Each row is a point. Each copy is the shape, with its points in the same order, stretched, turned, moved and blurred by noise. Say if it was mirrored as well.
(in the rows, 128 means zero)

Shape (6 x 2)
[[ 66 140]
 [192 103]
 [160  70]
 [ 91 106]
 [105 144]
 [ 99 152]]
Copy 1 (6 x 2)
[[ 69 131]
 [200 139]
 [187 100]
 [107 103]
 [ 99 146]
 [ 94 148]]
Copy 1 is: only turned
Copy 2 (6 x 2)
[[ 89 177]
 [162  70]
 [122  57]
 [ 91 129]
 [120 156]
 [118 169]]
Copy 2 is: only turned

Shape (6 x 3)
[[109 102  91]
 [127 164 145]
 [239 138 113]
 [132 110 163]
 [107 131 149]
 [ 88 142  94]]
Copy 1 (6 x 3)
[[114 127  88]
 [116 165 171]
 [226 166 153]
 [117 110 168]
 [101 125 161]
 [ 85 156 101]]
Copy 1 is: only turned
Copy 2 (6 x 3)
[[157  79 148]
 [135 162 129]
 [234 159  52]
 [113 121  99]
 [110 126 128]
 [150 106 176]]
Copy 2 is: mirrored
Copy 3 (6 x 3)
[[129  87 111]
 [ 99 170 146]
 [214 187 185]
 [ 96 120 190]
 [ 80 133 146]
 [ 99 119  87]]
Copy 3 is: only turned

Shape (10 x 4)
[[146 130 101 164]
 [121 158 155 142]
 [119 158 151 153]
 [176 177 101 116]
 [128  82  87  98]
 [209 178  99 131]
 [105 177 160 113]
 [163  63 171  53]
 [125  56 173 117]
 [ 88 101 149 124]]
Copy 1 (10 x 4)
[[144 126  84 151]
 [113 144 143 178]
 [109 142 133 183]
 [173 187 115 136]
 [145  96 114  89]
 [203 189 100 147]
 [ 94 166 168 166]
 [184  83 192 114]
 [140  52 159 146]
 [ 90  88 147 148]]
Copy 1 is: only turned
Copy 2 (10 x 4)
[[112 121 118 192]
 [103 151 126 131]
 [ 89 154 117 143]
 [153 180 128 168]
 [126 111 197 175]
 [176 157  96 180]
 [ 83 182 158 107]
 [160  80 202  68]
 [101  62 164  96]
 [ 70 119 176 130]]
Copy 2 is: mirrored
Copy 3 (10 x 4)
[[151 120  96 152]
 [ 96 149  99 123]
 [102 151  97 132]
 [179 130  93  91]
 [138  76 169 123]
 [200 122  64  82]
 [ 89 164 122 105]
 [ 69  42 143  65]
 [ 53  59 136 125]
 [ 71 113 150 142]]
Copy 3 is: mirrored
Copy 4 (10 x 4)
[[135 155  97 170]
 [152 176 142 135]
 [145 174 148 144]
 [182 196  85 135]
 [102 115  68 130]
 [212 185  54 126]
 [144 186 146  91]
 [170  76  94  76]
 [129  82 133 135]
 [ 90 127 143 136]]
Copy 4 is: only turned

Shape (10 x 6)
[[137 112 179 148 128  70]
 [142 114 137 121 169 102]
 [ 96 104 192 128 145 139]
 [138 154  92 151  80 180]
 [ 95  72 155 146 178  83]
 [162 141  79 167 108 208]
 [169 162  82 123 142 181]
 [166  79 120 106 127 135]
 [126 163  56 116  85 186]
 [118 136 175 130 111 136]]
Copy 1 (10 x 6)
[[183 125 165 162 132 158]
 [155 130 129 146 165 102]
 [187  74 186 130 153 127]
 [ 64 118 153 103  62 114]
 [175 105 164 195 180 105]
 [ 82 141 158  95  60  56]
 [ 76 149 125  89 118  71]
 [155  99 108 129 108  90]
 [ 29 111 131  98  87 113]
 [147  95 170 118 117 145]]
Copy 1 is: mirrored
Copy 2 (10 x 6)
[[210 161 167 113 160 102]
 [167 150 127  92 163 129]
 [132 119 189 108 171 126]
 [106 135 120 195 111 149]
 [166 132 140  79 202  80]
 [ 85 151  97 206 140 178]
 [107 142  87 159 125 192]
 [131 197 122  83 146 128]
 [ 84 124  97 174  82 149]
 [145 131 179 136 136 138]]
Copy 2 is: mirrored
Copy 3 (10 x 6)
[[146  41 128 149 144  86]
 [153 109 124 147 153 132]
 [141  62 185 120 106 151]
 [ 90 173  99  94  40 110]
 [111  62 184 176 166 127]
 [105 218 118 103  28 103]
 [145 219  83 114  72 147]
 [141 148 135  79 142  99]
 [ 77 205  67  71  59 144]
 [141  84 136 112  89 136]]
Copy 3 is: mirrored

Shape (14 x 8)
[[ 73 213 145 168 148 166 139 119]
 [106 116 116  83 154 137 189 159]
 [112 101 140 101  60  96 144 187]
 [ 87  99 151  77  95 151 105  99]
 [154 111 147 161  64  80 108 113]
 [191  85 106  71 104 109  95  97]
 [103 144  67 125 130 121  64 116]
 [145 140 139 110 130 172 136 155]
 [138 186 104 147 109  94  65 199]
 [108  97 110  83 109 132 170 118]
 [112 110 146 170 114  91  59  87]
 [ 79  94 116 118 134 183 105 119]
 [ 95  85 111  81 153 235 143 117]
 [144  89 142  92 139 110  98 106]]
Copy 1 (14 x 8)
[[ 90  82 145  72 198 166 129 169]
 [112 136  80 181 158  83 145 160]
 [162 152 153 221 135 139  71 157]
 [108 111 158 129 156  87 109  82]
 [184 156 170 127  86 166  86 132]
 [203 158 119 123 109  69  98  87]
 [131  63 112  91 124 132  67 132]
 [178  97 127 147 184 107 142 134]
 [199  64 156 133 154 171  32 212]
 [113 164  98 167 141  93 127 110]
 [128  79 179  79  75 152  89 122]
 [106  51 126 141 143 104 149  81]
 [112  66  94 157 175  58 196  57]
 [154 117 142 122 109  67 111 116]]
Copy 1 is: mirrored
Copy 2 (14 x 8)
[[ 82 149 159 175 148 129  66 124]
 [ 71 188 163 112 159 141 200 147]
 [ 78 144 118 105  88  83 181  89]
 [103 134 123  62 174 132 128  85]
 [143  66 112 132  88 103 140  58]
 [179 103 106  66 147 131 172 112]
 [121  95  70 124 187  94 111 145]
 [103 158 150 106 114 131 133 155]
 [103 106  93 159 100  30  95 158]
 [100 166 132  96 154 160 190 107]
 [134  26 112 129 160  92  94  77]
 [ 71 116 113  85 175 145 127 141]
 [ 72 168 139  57 178 195 153 175]
 [136  95 139  79 170 115 159 118]]
Copy 2 is: only turned
Copy 3 (14 x 8)
[[113 137  52  94  71  64  54  71]
 [132 148 158  63 134 119 141 129]
 [152  90 158 158 101 136 184 113]
 [125  98 194 125  86 126 130  46]
 [149 134 124 209 116 168 140  84]
 [100 138 207 122 113 203 129 115]
 [ 32 108 105 101 118 164  96  53]
 [132 114 148  86  88 132  87 149]
 [ 49  80  84 163 106 142 100 142]
 [143 137 169  82 120 143 161  88]
 [112 115 122 198 140 149 107  46]
 [122  98 129  82 126 130  97  47]
 [151 104 164  10 107 117  69  86]
 [109 131 208 122 147 160 131 103]]
Copy 3 is: mirrored
Copy 4 (14 x 8)
[[ 98 144 152 178 166 164 174 213]
 [146  73 103 106 171  87 133 185]
 [140  61 103  65 140 133 151 103]
 [ 67  59 117 138 125  98 112 128]
 [148 117  89 134  95 138 151  52]
 [166  94 113 122  54  49  96  90]
 [ 85 172 149 102 104  86 128 143]
 [159  91 141 135 119 145 104 183]
 [154 183 189  73 107 161 156 133]
 [115  60  73 120 124  82 141 156]
 [ 95 153 134 169 130 114 117  78]
 [ 72 104 113 143 140 129  75 162]
 [101  71  98 140 144 112  42 214]
 [148  88 133 160 124  63  89 114]]
Copy 4 is: mirrored

Shape (12 x 9)
[[ 76  40 149 148 105 207 146 191 152]
 [126 164 106 170 155  74 121  77 167]
 [148 182  86 151 157 121 151 117 155]
 [109  65  89 110 132 177  94 130 158]
 [112 156 108 124 136  89 157  81 131]
 [156 146 120 142  52  92 152 100 160]
 [124 158 105 115 140  78 121 110 173]
 [162 124 141 136 164 101 162 110 171]
 [174 139 149 134  68  79  99 150 107]
 [159 136 164 154  70 117  98 145 143]
 [152 120 128 157 124 102 155  70 127]
 [151 192 188 128  65 145 118 130 148]]
Copy 1 (12 x 9)
[[ 21  84 184  91 151 189  62 127  87]
 [124 167   7 136  94 143 147 123 154]
 [165 174  80 124 139 166 154 126 161]
 [ 94 105 135 120  96 136  74 107 183]
 [143 157  29 114 125 107 140  90 133]
 [ 94  74  64 161 118 145 163  94 120]
 [129 168  48 122  94 128 161  84 171]
 [118 203  75 145  97 158 106 110 106]
 [121  85  98 136  67 118 178 141 129]
 [ 96  70 102 130  64 173 153 129 118]
 [122 136  46 145 107 129 102 121 100]
 [125  71  90  88  56 186 177  90  96]]
Copy 1 is: only turned
Copy 2 (12 x 9)
[[188 125 103 113  77  58  45 163  71]
 [ 44 124 137 115 147 141 100 119 180]
 [ 79 115 122 140 146  96 133 135 189]
 [162  88  76  84 115 124  76 135 144]
 [ 60 113 129 108 148 129 144 118 131]
 [ 66 188 145 126  77 143 153  95 137]
 [ 77 133 135  92 153 134 128 124 182]
 [ 94 148 127 121 159  96 104  91 160]
 [109 211 152 155 110 190 120 113 128]
 [120 194 166 152  83 156  97 116 142]
 [ 69 136 125 134 129 141 115  83 116]
 [119 171 206 163  76 126 137 114 151]]
Copy 2 is: only turned
Copy 3 (12 x 9)
[[221 168 132 192 158 194 122 161  83]
 [ 91  95 118 103 163 123 162  69 105]
 [112 124 156 121 161  94 161  97 130]
 [123 156  76 180 181 134 133 192  73]
 [116 108 128  87 122 115 130 126 111]
 [129 156  79 102 112 118 108  67 127]
 [113 106  78 103 169 116 150 114 137]
 [139  71 123 170 132  96 136  97 109]
 [103 172  77 131 108 171 105  98 158]
 [129 163  87 133 144 173  94  78 144]
 [104 110 132 138  97 112 116  99  78]
 [147 148 116  83 158 149  48  84 181]]
Copy 3 is: only turned
Copy 4 (12 x 9)
[[ 68 188 131  85  83  92 133 104  85]
 [142  59 156 137 130 140 114 140 150]
 [148  81 171 162 106 152 140 137 114]
 [133 149 146 100  88 158 124  43 124]
 [185  87 129 135 120 118 139 140 141]
 [172 126 192 152 123 106 128 146 174]
 [160  89 143 159 125 127  96 106 130]
 [176  97 174 104 109 141 112 186 103]
 [144 165 133 184 133 135 108 146 166]
 [119 158 165 160 144 133 111 140 145]
 [184 104 160 101 115 143 147 171 159]
 [140 145 180 170 179 119 140 144 119]]
Copy 4 is: mirrored
